Each row of a before or after table is a point. The points were changed in one or more steps. Then noise was added and the rows were shuffled. The steps act on how far a point lies along the listed directions, d1 being the first. What was done? A step turns or swaps two directions, mirrors them in a line or flattens them onto one, adds a multiple of one to another, or multiplies one. Angles are multiples of 10 degrees, from the lower direction toward the higher: turns from -170 to 170, lines from 10 to 170 but not 90. Use the fewest steps. Two steps may share a direction if one is a turn and the other turns, adds or multiplies; they go together, in the order done. Otherwise the lowest direction goes first.
In the rows, zero is written as 128.

Directions:
(1): [161 147  83]
(2): [143 176 159]
(3): [175  99 150]
Before (11 x 3):
[[109 107 168]
 [112 108 162]
 [106 125 124]
 [ 89 126 136]
 [110  96 140]
 [129 135 117]
 [ 74   7  83]
 [113 122 156]
 [135 133 147]
 [ 59 163  72]
 [121  89 117]]
After (11 x 3):
[[ 66 139 100]
 [109 147 148]
 [143 141 132]
 [111 134 135]
 [107 102 152]
 [114 125 165]
 [130 146 168]
 [ 43  55 211]
 [125 124 117]
 [130 150 173]
 [131 147 151]]
Steps: turn d1 and d2 by -60 degrees; multiply d3 by 0.7

Directions:
(1): [105 152 116  55 148 138]
(2): [ 72 141 129 142  82 166]
Before (12 x 6):
[[ 63 128 129 141  75 153]
 [134 133 119  91 154 106]
 [114 129 112 121 146 105]
 [ 66 158 104  57 150 126]
 [126 129 132 146 106 132]
 [137 157  99   7 182 143]
 [ 92 119 165 198  74 127]
 [144 123 141 124 119 133]
 [ 71 157 119  95 128 136]
 [113 135 136 192  80 147]
 [153  89 123 151 138 135]
 [118 132 134 153 103 147]]
After (12 x 6):
[[108 123 131 166 101 133]
 [100 141 114  47 146 123]
 [157  90 124 135 150 129]
 [142 142 128  95 150 124]
 [ 65 154 119 110 117 140]
 [143 123 140 123 120 135]
 [145 137 140  59 183  81]
 [102 125 116 149 123 116]
 [ 38 146 120 140  92 149]
 [138 135 126 106 134 119]
 [155 152 119  73 169 107]
 [ 72 134 131 188  45 204]]
Steps: swap d1 and d2

Directions:
(1): [136 120  94 140 160 139  75  71  84]
(2): [144 145 203 113 109 166  80 126 123]
(3): [149  60 129 120  89 112 115  90 173]
Before (14 x 9):
[[123 141 109 124 148 127 150 149 128]
 [145  69  80 146  98  92 119  84 146]
 [152 145 145 124 135 129  98 129 113]
 [ 87 133  92 130 123  86 184 159 156]
 [140 151 196 137 138 198  35 101  82]
 [159 146 178 127 124 166  65 119 105]
 [144  65  88 117 124  82 133 101 182]
 [157  80 123 110 101 138  75  63 140]
 [136 137 176 124  91 123 167 186 169]
 [121  91  96 128 145 111  74  50 116]
 [120 136 122 146 159 129  59  82  96]
 [124 130  64 146 181 127  96  74  93]
 [136 127 150 140 134 181  75  71 105]
 [162 155 238 124  96 170 102 180 126]]
After (14 x 9):
[[135 137 192 132 111 189  89 101 126]
 [ 91 126  58 138 145  84 160 123 131]
 [127 112 147 117 136 133  54  64 112]
 [155 149 199 120 104 160  95 154 133]
 [134 158 240 119 101 191  77 150 125]
 [126 133 102 124 150 128 140 135 125]
 [147 146 212 125  84 133 166 215 162]
 [127 149 170 133 137 142  54  99 111]
 [136 138 118 135 167 153  59  68  89]
 [144  85  88 120 141  97 108  92 154]
 [127 125 121 136 104  97 194 182 168]
 [147  88  95 146 109 109  95  78 123]
 [153 102 152 106  94 147  81  91 143]
 [149 142 157 120 127 126 111 142 125]]
Steps: turn d1 and d2 by 40 degrees; multiply d3 by 0.7

Directions:
(1): [149 118 122 158 132  83 150 106  87  49 126 103 131 188]
(2): [133 127 172 151 128 158  57 118  81 151  70 126 100 161]
Before (10 x 14):
[[132 143  83 125 163  79 179 118 130  81 167 118 158 143]
 [142 148  84 123 122  95 187 128 143  89 201 134 155 112]
 [107 137 150 110 128 163  93 141 122 202 108 147  89 108]
 [111 110  82 123 125  83 217 121 159  40 192 119 151 144]
 [134 134 118 124 108 131 116 113 126 154 142 146 118 100]
 [112 121  75  77 136 121 186 156 178 155 173 136 155  83]
 [162 115 179 189 138 102  79 124  50  34  77  86 113 220]
 [120 142 122  85 138 139 150 142 168 117 130 129 140  76]
 [ 98 121 118  82 133 120 154 134 185 145 176 155 147  81]
 [131 112 144 153 136 123 116 104  74 102  69  90 118 206]]
After (10 x 14):
[[114 116 181 132 132 138  63 106  90 131  88 134 109 166]
 [142 133 122 139 108 113 118 103 103 118 132 133 119 133]
 [105 120  79  91 133 124 202 141 189 145 157 116 156  99]
 [114 133  88  84 129 114 203 185 231 117 208 134 169  42]
 [133 155 157 129 119 178  59 133 112 194 115 155 110 111]
 [136 124 118 143 134  82 158 114  82  73 136 111 109 183]
 [127 119 158 127 135 161  65 132  68 169  60 125 106 167]
 [133 137 160 117 139 149  93 122 106 109  72 117 115 132]
 [111 149 133 110 156 170  82 135 131 201 112 150 130  98]
 [ 86 122 165 111 117 209  61 140 158 218 102 160 102  88]]
Steps: turn d1 and d2 by -150 degrees

Directions:
(1): [127  71 118 108 106 106 150 160 137 119 118 119  90  87  74 168  78  63
 168  97]
(2): [136 145 105 131 111 170  72 120 142 112 168  84  77 160 101  78  51 140
 107 117]
(3): [166 132 104 134  75 181 173  80 174 146 138 177 108  81 145  87 138 124
 167 141]
(4): [180 118 142 180 176  96 140 132 160  72 112 135 118 139  79 118 124 189
 181 151]
(5): [ 89 139 112 118  88 149  98 121 141 134  36 164 144 189 119 152  95 134
 166 165]
Before (14 x 20):
[[115 136 133 125 161 105 111 150  87 117 183  70 104 126 123 127 119 133
   89 109]
 [145  97 122 133 169 102 119 163 108  96 142 101 121 129  82 132  91 129
  142 116]
 [119  94 108  92  80 151 137 112 148 146 107 146 113 110 135 127  91  80
  161 134]
 [139 117 164 161 177 104  81 163 130  80 119 102 125 178 112 149 121 182
  124 142]
 [134 132 141 147 165 108  74 150 131  95 131  92 136 163  99 120 103 176
  122 146]
 [125 147 138 143 171  98  91 123 108 124 165  99 134 133 148 128 116 136
   87 111]
 [115 112 139 146 186  99 121 162 106  80 103 116 123 154  62 144  91 143
  137 143]
 [109 126 137 133 147 127 117 149 123 119 164  84 124 143 110 124 104 142
   80 103]
 [117  96  84  67  33 149 148 119 167 138  88 156  83  86  93 149  69  44
  184 124]
 [149 135 139 137 144 146 103 134 121 122 220  65  87 115 104  92  97 110
   90  89]
 [144 129 128 150 144 119 114 125 155  97 101 127  97 144  74 127  89 168
  172 144]
 [141 114 134 124 106 130 139 132 165 119  98 142 125 116 104 137  94 114
  156 132]
 [138  90  94 102  72 136 172 138 136 149  89 159 103  74 105 161  86  43
  200 105]
 [ 92 119 102 109  88 138 107 161 138 138  87 115  94 155  73 166  40 115
  162 136]]
After (14 x 20):
[[168  40 129 109 152  39 155 195 148  57 145  77  54  59   7 175  52  63
  183  81]
 [157 121 122 126 110 143 173 105 153 147 161 145  96  55 124 114 141 112
  154 119]
 [165  55 108 126 138  77 147 193 134  82 121  90  55  85  20 169  21  55
  207  73]
 [150  65 141 126 164  81 137 159 135  90 140  93 100 106  80 142  81 103
  159 111]
 [ 98 157 127 122 123 122 109  98 111 161 109 157 168 134 188 149 148 118
  104 139]
 [114 115 102  98  90 174 172 114 115 155 153 152 110  67 126 117 114  62
  122 120]
 [126 138 127 107  97 156 144 105 133 169 151 148 155  80 183 112 173 114
  108 138]
 [139  78 123 108 129  94 180 180 125 144 197  84  77  37  86 165  97  70
  130  80]
 [ 86 124 138 113 112 130 160 135 121 156 114 141 162 119 148 159 156 113
  101 120]
 [123  90  98  94  91 144 161 136 117 154 116 155 131  79 128 145 116  68
  157 114]
 [ 76 136 125 102 103 122 145 131  90 160  95 146 152 125 161 169 159 104
  126 141]
 [103 113 157 121 131  98 168 140 111 153  77 166 180 115 139 195 185  90
  159 139]
 [130 132 130 110  74 190 135 104 139 168 155 157 128  97 201 116 164 109
  104 131]
 [161  98 139 123 121 119 150 141 164 110 138 122 105  89  90 131  90 101
  150 108]]
Steps: multiply d1 by 1.6; turn d2 and d5 by -150 degrees; swap d3 and d4

Directions:
(1): [ 99  77 136  86 104 124 119 219  90 142  91 148  82 138 145 134 144 159
 110 127 100 142 196 123 175 192 118 123  98 150 166 158]
(2): [134 126  88 155 123 115  49 104 120 192 111 150 110 134 155 131 148  87
  54 114 149 144 132  81 162 102 128 155 201  89 171 141]
Before (9 x 32):
[[136 105 124 129 138 140 145 146 128 130 133 132 135 144 128 127 120 125
  123 145 142 135 125 128 137 137 115 124 122 142 116 134]
 [145 153 126 158 134 142  95  59 134 138 149 113 159 131 142 122 125  94
  120 115 165 110  79 112 114  64 135 142 192  84 117  88]
 [100 107 125  91  90 113 114 211 102 143  99 135  96 143 144 130 144 156
  103 131 113 139 178 132 146 175 118 118 111 150 146 128]
 [143 170 123 148 122 118 129  64 157 103 160 110 162 124  94 119 117  95
  165 133 160 132  83 126 102  73 134 124 155 113  99 102]
 [125 141 137 126 131 145 155 102 153  86 136 114 157 127 100 127 122 133
  152 139 132 120 103 140 101 127 128 112 113 138 107 120]
 [113 125 149 103 110 143 187 177 122  65 130 120 149 138 124 118 103 170
  169 150 104 117 146 168 115 158 137 111  42 150 115 133]
 [105  87 126 108 126 142  98 184 100 148  89 159  87 132 139 130 164 152
   95 128 121 137 178 104 170 164 116 138 139 134 165 144]
 [110  96 134 111 122 110 105 176 111 147  86 140 101 149 133 128 153 150
   90 113 112 145 179 111 166 159 124 127 119 125 155 141]
 [146 154 114 136 148 141 168  94 147  81 151 111 150 137 105 113 114 103
  179 132 135 111  98 168  98 109 147 118 103 155 101  97]]
After (9 x 32):
[[116 108 132 120 128 112 107 157 119 143  94 136 111 147 129 128 151 143
   94 114 118 142 165 112 156 144 125 128 126 119 147 136]
 [114 123 140 111 123 143 152 135 139  91 122 121 141 131 106 129 128 143
  146 139 122 125 128 138 119 150 125 110 101 146 121 131]
 [113 102 124 121 133 144 101 157 111 145  99 154 100 130 134 129 159 143
  100 129 130 133 159 105 157 146 119 140 148 128 154 135]
 [133 133 118 116 137 140 165 136 130  87 135 120 129 142 113 116 121 117
  170 131 122 117 129 166 119 139 142 116  89 166 118 110]
 [134 101 124 126 136 140 145 152 126 131 130 134 132 145 130 127 121 127
  121 145 141 136 129 128 141 142 114 124 120 144 119 136]
 [156 174 123 175 143 143  99  22 149 133 163 105 177 128 135 120 119  82
  126 115 176 104  52 114  94  38 138 143 204  76 102  76]
 [142 167 123 147 121 118 128  68 156 104 158 111 159 124  95 118 118  96
  165 134 158 132  85 126 104  75 133 124 153 115 100 103]
 [ 90  85 156  70  91 139 180 249  92  76 101 135 114 147 138 123 115 194
  154 149  82 128 199 164 152 208 129 107  18 167 145 156]
 [ 99 107 125  91  90 114 114 211 102 143  98 134  95 143 143 131 144 156
  103 131 113 139 178 131 147 176 119 118 110 150 145 128]]
Steps: add -1 times d2 to d1

Directions:
(1): [ 82 127 111  92 117  97  92 188 114 163 141 149 150 150 182 132 140 101
  49  75  96 135 122 108 130 125 182 163  89  97 138  29 160 120 124 136
  91 132  94 118  95 113 141 121 149 131 166  87  95 147 126  87 129  77
 138 142  74 143 180 108 131  28 130 109]
(2): [137 118 192 119 168 110 143 123 165 166  94  71 108 135  95 158 153  66
 113 120 147 144 120  96 165  70  69 103 115 186 107 117 165  48 124 148
 112 125 107  52 149  67  77  88 116  88 114 141 145 178 106 120 124  96
 141  72  91 113 142 112 166 155 168  95]
(3): [135  64 121 129 120 101 129 152 158 116 102 190 124 157  83 140  77 167
 119 110  81 187  56 132  84 134  87 139 163 163 113 138 111 151 109 135
 131 169 211 121 124 190 113 143  77 153  89 112 133 107 113  86 120  63
  85 109 104 126 141  97 123 109 218  96]
(4): [ 72 164 201 165 162 103 166 118  81 151  77 147  68 134  99 108 111 179
 174 113 167 132 159 123 100 149 154 169 179  61 141 120 150 106 111 131
 119 154 151 114 118 133 144  64 129 102 146 173 116 130 177  93 116 165
 149 203 137 122 160 118 183 118 171  66]
Before (13 x 64):
[[125 145 148 140 139 137 132 111 115 129 140 124  88 121 104 108 118 152
  146 136 153 130 128 141 129 145 127 134 149  95 122 138 122 135 121 118
  139 132 122 131 144 118 124 115 128 109 127 167 135 123 131 137 131 183
  155 148 129 128 113 146 150 108 138 123]
 [103 118 107 129  95 112 130 147 119 126 136 220 133 120  80 127  77 181
  142 119  94 179 108 138  63 166 149 146 168 119 145 136 106 182 103 101
  138 161 199 158 118 161 130 147 129 147 114 122 140  78 134  88 143 108
   85 164 126 124 156 118 131 101 174 131]
 [112 159  76 119 111 140 109 142 109 107 157 136 131 122 173  95 119 148
  112 125 129 101 161 131 107 144 192 134 104  97 151 104 132 158 134 129
  111 107 101 156 118 133 170 153 145 132 143 131 115  97 137 142 140 120
  123 156 138 138 113 131 104  95 106 150]
 [139 164 166 108 156 143 136 109 118 156 141  61 146 121 142 138 183  50
   95 139 160 110 161 109 178 104 130 125  86 156 135  89 180  45 143 134
  107 110  55  85 145  60  97 103 183  96 144 134 153 190 114 136 126 156
  156 103 107 109 113 119 147 170  87 131]
 [140 107  93 138  99 123 123 126 119  99 132 145 142 112 144 140 115 125
  135 124 105 133 135 151 141 139 111 123 134 143 118 124 117 158 124 117
  148 117 149 145 121 127 128 161 120 145 127 119 132 105 125 133 142 131
  122 147 131 122 114 143 108 143 121 154]
 [105 135 163  79 162 108 133 164 138 183 113  65 124 162 130 155 174  37
   60 102 142 136 149  66 183  69 117 116  77 153  98  64 193  42 141 154
   84  94  80  63 115  46  78  90 156  85 149 119 115 201 110 109 127  85
  141  82  97 112 172 115 151 102 111 101]
 [ 89 180 204 136 170 109 132 145 108 176 109  81 110 127 123 132 138 106
  133 123 162 112 178 107 144  95 133 125 130  89 122  97 160  78 130 152
   94 126 108 101 116  71 111  62 139 110 139 153 121 164 175 102 112 143
  177 148 129 121 165 145 177 149 131  91]
 [ 79 151 240 159 193  99 161 123 141 176  54  64  94 152 105 152 133  86
  140  91 187 135 121  67 167  66  86 159 134 145 128  68 177  25 125 140
   89 123 109  38 123  55  89  44 106  47 132 175 142 201 146 101  92 101
  163 124  73  77 189  95 200 155 199  36]
 [138 162 200 148 180 126 172  89 161 174  79  38  63 109  63 150 159  92
  166 139 184 134 157 109 170  61  68  92 154 172 122 157 151  30 122 143
  136 102 127  55 165  50  95  62 104  80 109 177 162 179 108 169 120 153
  143  71 116 102 109 113 209 194 172 103]
 [137 136  92  94 107 144 115 149 138 132 179 111 144 121 169 128 139 113
   96 128  88 110 101 134 121 116 136 121 102 139 132 114 132 161 142 131
  120 108 113 155 111 134 142 144 150 133 144  98 108 101  97 160 139 105
  141 119 115 150 128 136 116 118  78 153]
 [142 134  90 140  84 132 148 108  94 110 126 167 110 141 125 110  83 197
  158 158 109 142  99 160 107 149 130 142 170  98 127 162 103 170 124 117
  129 144 189 136 103 196 160 152 110 146 119 124 120  88 129 120 129 127
   97 173 170 134 118 130 123 137 141 131]
 [140  94  61 110  92 114  76 195 147 112 164 186 183 152 138 119  85 119
   62 105  64 159  65 129  92 148 133 149 131 149 125 104 116 192 127 101
  154 121 165 146 107 161 134 183 122 179 120  86 127 102 122 113 136  60
   98  93  76 133 147 116  63  78 158 132]
 [101 179 173 142 161 128 166 101  84 143 119  89 112 127 122 148 150 141
  147 136 177 105 193 111 117 137 194 162 142 101 145 132 134  87 119 117
  102 126 102 114 126  99 152  79 172 106 157 163 116 156 166 128 108 157
  163 196 136 109 150 131 152 125 112 101]]
After (13 x 64):
[[112 180 220 167 184 113 154 115 120 160  88  83  90 123  75 117 128  97
  153 128 188 128 157 102 138 109  99 133 171 131 125 138 172  75 121 106
  148 108 116  66 143  57 109  67 142  86 134 185 148 164 172 129 121 154
  163 125 106 104 152 128 165 174 167  71]
 [148 108  98 106 117 141 100 131 148 122 169 132 133 133 121 125 115 126
   92 129 111 147  91 141 131 133 106 120 117 138 112 123 114 148 123 122
  137 126 119 134 137 127 114 155 118 132 115 127 140 118  97 137 135 132
  133 104 104 132 109 137 118  84 139 145]
 [128 117 132 137 145 117 141 123 154 115 101 136  94 137  86 121  83 160
  140 127 131 156 109 122  95 115 107 119 145 161 129 145 134 120 115 142
  117 143 167 100 141 140 124 125  91 114  93 151 144 105 120 121 131  84
   97 113 120 117 115 105 133 142 204 100]
 [152 129 132 102 117 115 135 126 140 166 120  90 119 149 130 150 133  83
   84 134 112 147 101 115 174  71  87 107 110 166 105 102 154  74 131 140
   92 123 118  47 121 100 105 121 122 105 121 109 130 157  88 119 129  71
  120  95 108 132 136 116 149 135 151 116]
 [157 130  73 128 103 157  95 140 127  93 176 137 176 116 135 123 101 146
  141 161 102 111 133 158 116 138 126  98 126 122 121 176  74 194 146 126
  142 119 157 194 120 160 139 173 117 184 103 115 138  94 149 144 123 143
  120 125 174 136  96 172  84 168  81 181]
 [115 113 143 134 125  96 138 141 113 135  98 134 119 125 133 149 121 102
  126 100 117 146 139 128 149 119 104 135 137 138 112  92 148 115 119 132
  128 127 144 106 118  98 114 119 112 118 138 129 130 131 129 110 137 116
  145 154 106 114 144 129 145 123 156 113]
 [135 140 168 106 138 128 141 121 161 166 131  92 135 100  75 160 156  58
  122 132 145 152 142  99 149  79  95  90 103 197 123 130 149  75 117 115
  126 120 106  76 157  40  71 109 145  94 118 137 165 153 102 132 151 110
  124  83 101 112 139 133 154 163 135 144]
 [158 167  33 151  81 203 103  94 106  56 193 111 197  95 199 108 128 145
  166 168 152  60 148 151 151 160 170 132  98 104 154 150  64 206 172  83
  154  74  91 223 112 150 172 201 145 147 139 129 142  94 145 211 125 191
  133 147 183 108  76 166  53 181   4 213]
 [118 170   6 109  66 157  80 154 101 116 202 143 162 103 207 106 144 149
   94 124 103  94 169 156 127 154 220 137 102  65 167  92  96 192 143 108
  144  80  97 211 102 135 193 179 155 177 167  84 101  97 116 184 134 163
  122 145 139 149 101 141  97  64  42 207]
 [175  92  63 113 101 156 126 114 149  77 161 135 176 130 115 168 111 151
  117 159  95 138 105 139  97 142 138 126 127 192 128 182  71 157 125 112
  134 137 158 158 137 170 144 177 129 170  98 109 138 107 111 148 116  90
   97 119 136 119 103 126  72 137 122 157]
 [118 167  92 149 119 168 163 103  69  84 147 149 110 128 119  87 112 205
  189 166 160 100 186 146 108 186 171 141 162  55 129 192  99 190 139 111
  149 106 163 206 109 173 160 147 155 146 138 155 117  87 171 156 129 214
  110 198 229 122 106 166 100 161  51 162]
 [108 142 177 139 146 114 160 128 123 150 113 128  81 132 106 122 108 164
  151 123 116 133 104 129  91 125 112 144 168 119 136 136 143 134 122 137
  117 145 166 122 118 148 135  86 122 110 131 149 118 110 127 127 125 123
  149 161 120 139 152 116 167 136 154  84]
 [128 141  83 142  98 149 132 126  74  89 154 198 152 127 139  97 101 195
  136 145 111 132 127 163  83 201 183 177 153  87 154 130 110 177 132 113
  136 153 159 192 111 201 164 159 159 172 133 125 131  98 152 120 124 172
  109 186 156 128 101 124  98 133 103 146]]
Steps: turn d1 and d4 by 160 degrees; turn d2 and d3 by -140 degrees
